Rows are points. The points of each table are mixes of a few directions, plus a little noise. How many directions does each table use, and how many do they share? Where both have some left over, give the other angles between the two spaces (their principal angles), to ten degrees, smallest first.
(in the rows, 128 means zero)

First (7 x 3):
[[119 209 153]
 [123 178 133]
 [133  78 121]
 [127 151 117]
 [134  53 146]
 [125 178 106]
 [136  49 121]]
Second (5 x 3):
[[128 134 127]
 [133  67 138]
 [118 246 109]
 [131  87 135]
 [130 106 132]]
Directions: first 2, second 1, shared 1

First (7 x 4):
[[147 104 119 173]
 [ 95 184 142 106]
 [106 162 138  97]
 [142  38  78 153]
 [107 189 152 121]
 [158  57 102 153]
 [142 163 165  93]]
Second (8 x 4):
[[178 106 166  41]
 [117 151 125 183]
 [123 124 123 123]
 [197 166 199 140]
 [ 76  88  71  96]
 [ 90 120  92 145]
 [ 92 121  95 147]
 [150 149 154 148]]
Directions: first 3, second 2, shared 2

First (6 x 6):
[[ 66 153 153 121 143 149]
 [163 180  80  61 168 133]
 [132 155 111  98 148 133]
 [162  99 122 148 109 114]
 [129 140 122 116 137 131]
 [116  41 180 226  60 110]]
Second (8 x 6):
[[116 141 118 105 117 171]
 [109 154 138 124 180  87]
 [167  70 125 214 150  46]
 [108 148 117 113 149 150]
 [141 116 128 105  62 185]
 [105 130  77 134 144 203]
 [171  87 149 147  73 100]
 [109 176 172  80 150  83]]
Directions: first 2, second 3, shared 1; angles 90

First (7 x 8):
[[119 107 156 114  92 140 133 114]
 [127 110 155 113  74 114 120 106]
 [184  78  94  81 115 113  86  68]
 [103 130 120 138 218 226 180 168]
 [108 224 101 202 177  64 129 198]
 [140 128 119 125 117 105 112 118]
 [116 119 152 123 101 135 135 124]]
Second (7 x 8):
[[ 50 150  49 132  97 146 109 105]
 [145 121 155 124 136 107 165 141]
 [188 154  98 149 120 161 103 124]
 [226 145 180 104 149 139 100 138]
 [ 21  91 134 109 134 135  52 105]
 [106 101 109 173 123 119 168 132]
 [161 133 172 104 138  89 198 151]]
Directions: first 3, second 4, shared 0; angles 60, 70, 80

First (8 x 9):
[[157 106 152 140  44 119 107  95 144]
 [ 99 110 132 104  92 147 135  97 132]
 [ 95 131 116 108 157 143 144 131 121]
 [169 112 151 149  55 112 104 106 143]
 [103 138 113 115 173 138 143 142 119]
 [ 74 151  96 100 230 149 161 160 107]
 [179 146 130 165 153  98 111 161 127]
 [149 129 134 142 118 117 119 131 131]]
Second (9 x 9):
[[ 97 134 120 114 157 136 139 122 122]
 [ 86 140 118 112 175 131 143 114 120]
 [111 128 118 114 146 144 141 140 122]
 [ 88 141 118 116 176 130 141 115 121]
 [145 141 128 145 149 111 121 137 127]
 [146 137 138 149 127 102 112 113 133]
 [175  95 108 109  89 184 145 238 119]
 [146 133 134 144 123 113 117 124 131]
 [158 102 170 149   7 102  92  49 155]]
Directions: first 2, second 3, shared 2

First (8 x 11):
[[164  70  99  89 120 116  64 121 167  77 178]
 [161  95 101  75 128  89 118 127 147 152 169]
 [ 94 179 155 165 135 142 179 133  94 166  84]
 [145 138 116  81 136  76 181 133 118 222 143]
 [ 93 168 156 180 131 162 151 131 104 122  83]
 [101 123 149 196 117 199  65 121 136   7 101]
 [164  95  99  67 128  82 124 126 148 163 173]
 [100 157 150 172 129 158 141 129 110 116  93]]
Second (8 x 11):
[[185  81  82  27 131  47 135 129 154 203 198]
 [152 131 110  69 136  67 181 133 122 231 153]
 [ 84 170 163 200 129 181 138 129 103  92  74]
 [118 141 136 141 130 136 138 129 120 130 115]
 [103 137 148 181 123 178 100 124 126  58  99]
 [125 110 131 149 121 157  82 123 141  60 128]
 [ 93 167 156 181 130 164 149 130 104 119  83]
 [163  87  99  76 125  95 102 125 154 131 174]]
Directions: first 2, second 2, shared 2

First (8 x 12):
[[147 134  92  83 121 167 134 176 116 132 103 129]
 [125 166 148  90 141 165 175 167 143 162 159 157]
 [136  88 104 160 111  99  82  98 111  96  94  99]
 [ 95 183 209 133 160 130 192 114 171 173 210 173]
 [134  79 101 171 108  88  73  88 108  86  89  91]
 [150 126  82  86 117 164 124 177 108 125  93 121]
 [ 90 164 217 164 157 102 174  83 171 157 209 162]
 [149  80  72 142 104 114  72 120  98  90  71  92]]
Second (11 x 12):
[[126 163 118 134  87 101  83 154  69 200 121 125]
 [121 188 103 101 105 140  92 213  67 146 150 117]
 [ 97 138 131 111 116 125 146 129 127 174 196 162]
 [135 127 128 169  84  72  78  92  86 207  81 122]
 [143 148 148  61 157 193 218 152 180 183 124 177]
 [127  97 102 164 130 108  74 121 109  31 115  80]
 [117 148 156  99 154 157 185 136 167 143 168 161]
 [129  73  97 149 129 116  99  98 132  47 111  99]
 [137  74 106 132 132 126 129  93 148  89 102 119]
 [123 153 183 109 180 168 207 128 192 115 164 157]
 [149 104 138 177 139 102  96  91 131  76  71  88]]
Directions: first 2, second 5, shared 2

First (8 x 14):
[[135 140 120 154 132 116 157 142 100 114 150 121 107 143]
 [158 119  86 160 130  81 190 156 126  85  94 158 128 197]
 [113 143 151 129 129 152 111 120 102 146 174  98 106  91]
 [156  65 197 101 138 138 121 167  37 116  61  90 139 189]
 [ 96 112 154  53 120 170  31  77 213 181  90 143 185  60]
 [138 172  37 192 123  73 206 135 174  91 160 177 106 154]
 [122 130 159 128 130 149 119 133  84 137 153  95 111 114]
 [104 145 120 107 121 146  90  95 184 155 143 140 143  75]]
Second (9 x 14):
[[139 177  80 167 111  91 145 118 190 109 159 171 126 119]
 [139 115 146 129 130 127 134 143  95 119 115 117 124 151]
 [141 103  77 141 138  95 189 143 141  99  77 161 137 191]
 [152 202 110 182  99  85 124 126 171 104 193 161 115 105]
 [ 93 146 193  91 121 190  40  94 119 181 186  82 122  33]
 [115  60 119  93 155 146 158 137  99 134  54 114 142 177]
 [125 102 185 104 135 162  98 136  71 145 122  85 124 122]
 [115 134 197 104 124 172  65 119  87 160 167  80 119  74]
 [133 113  41 144 137  87 200 133 180 100  78 181 142 184]]
Directions: first 3, second 3, shared 2; angles 50

First (8 x 18):
[[119 115 138 123 138 131 111 118 135 111 134 137 127 119 131 146 125 118]
 [124 130 129 123 135 134 109 121 134 120 130 131 135 132 139 123 130 123]
 [128 122 128 135 127  95 127 137 128 129 128 120 150 133 123 102 128 142]
 [127  97 134 125 117 112 157 133 127 146 138 125 120 120  99 135 123 141]
 [118  98 130 102 121 141 126 112 143 149 149 130 128 143 121 108 131 137]
 [133 131 112 105 106 175 158 120 129 172 136 125 102 148 122 113 135 135]
 [160 249 108 189 148 137 118 162  90  78  61 124 125 110 178 162 130  95]
 [114  83 147 122 133  98 120 122 138 119 146 132 139 118 110 135 122 134]]
Second (8 x 18):
[[133 176 124 162 156 142 112 142 122  95  99 126 132 125 139 154 137 111]
 [120  55 135  77  87 107 152 105 137 175 172 130 122 132 111  91 115 155]
 [139 124 119 104  94 126 150 122 118 157 136 128 114 128 141 104 119 136]
 [112  48 142  89 108 106 138 108 147 160 171 131 131 132 100 105 121 151]
 [140 177 118 151 137 142 124 139 116 112 103 127 125 126 147 141 132 115]
 [137 164 119 141 131 139 128 136 118 119 110 126 123 125 144 134 129 120]
 [124 152 130 156 161 136 106 138 131  96 110 127 137 127 125 154 138 115]
 [120 127 135 142 151 128 114 132 136 109 125 129 138 129 119 143 134 123]]
Directions: first 4, second 2, shared 1; angles 40

First (10 x 20):
[[166 174 131 114 123 139 115 148 113 165 145 124  85 143 114 141 120 139
  138 120]
 [222 241 131  89 119 153  97 178  89 223 171 119  18 161  93 159 108 155
  154 107]
 [153 162 131 117 125 134 119 144 118 156 138 124  96 137 118 135 123 133
  135 121]
 [ 24   7 127 172 141 103 159  75 170  27  82 141 247  92 166  94 148 100
   99 153]
 [172 179 129 111 122 140 113 153 111 172 150 121  76 145 110 143 118 140
  139 117]
 [103  98 128 138 132 121 137 115 138 103 118 131 156 119 138 123 133 120
  123 134]
 [137 137 128 126 129 130 126 131 124 138 131 125 119 130 126 132 127 132
  129 127]
 [ 60  44 125 158 137 110 150  91 156  58  98 137 210 103 154 106 139 108
  109 144]
 [173 181 130 108 121 139 114 150 109 174 149 124  75 144 112 144 118 140
  141 118]
 [ 61  51 126 155 136 112 149  94 154  61  98 137 204 104 151 107 140 108
  111 144]]
Second (8 x 20):
[[166  70 127 133 146 151 161 123 142 125 165 132 120 134 104  64 105  98
  139 152]
 [ 36 174  85 140 112 107 108 157  77 216 161 132 138 107 170 176 208 180
  135 165]
 [176  56 103 164 137 163 144 102 116 176 139 189 140 145  94  58 102 133
  151 143]
 [129 162 169  86 134 110 127 140 166  51 122  72 108 115 135 157 118  97
  109 111]
 [126 160 166  85 137 105 124 138 169  59 133  82 110 101 131 154 120  99
  118 118]
 [ 96 158 129 136 107 122 132 142 107 113 100  78 122 162 156 160 144 128
  103 113]
 [128 164 162  88 135 106 112 130 163  74 119 107 117  99 130 163 121 114
  120 111]
 [165  78  88 191 113 160 115  89  83 212  88 231 166 158 107  92 109 174
  149 115]]
Directions: first 1, second 4, shared 0; angles 80
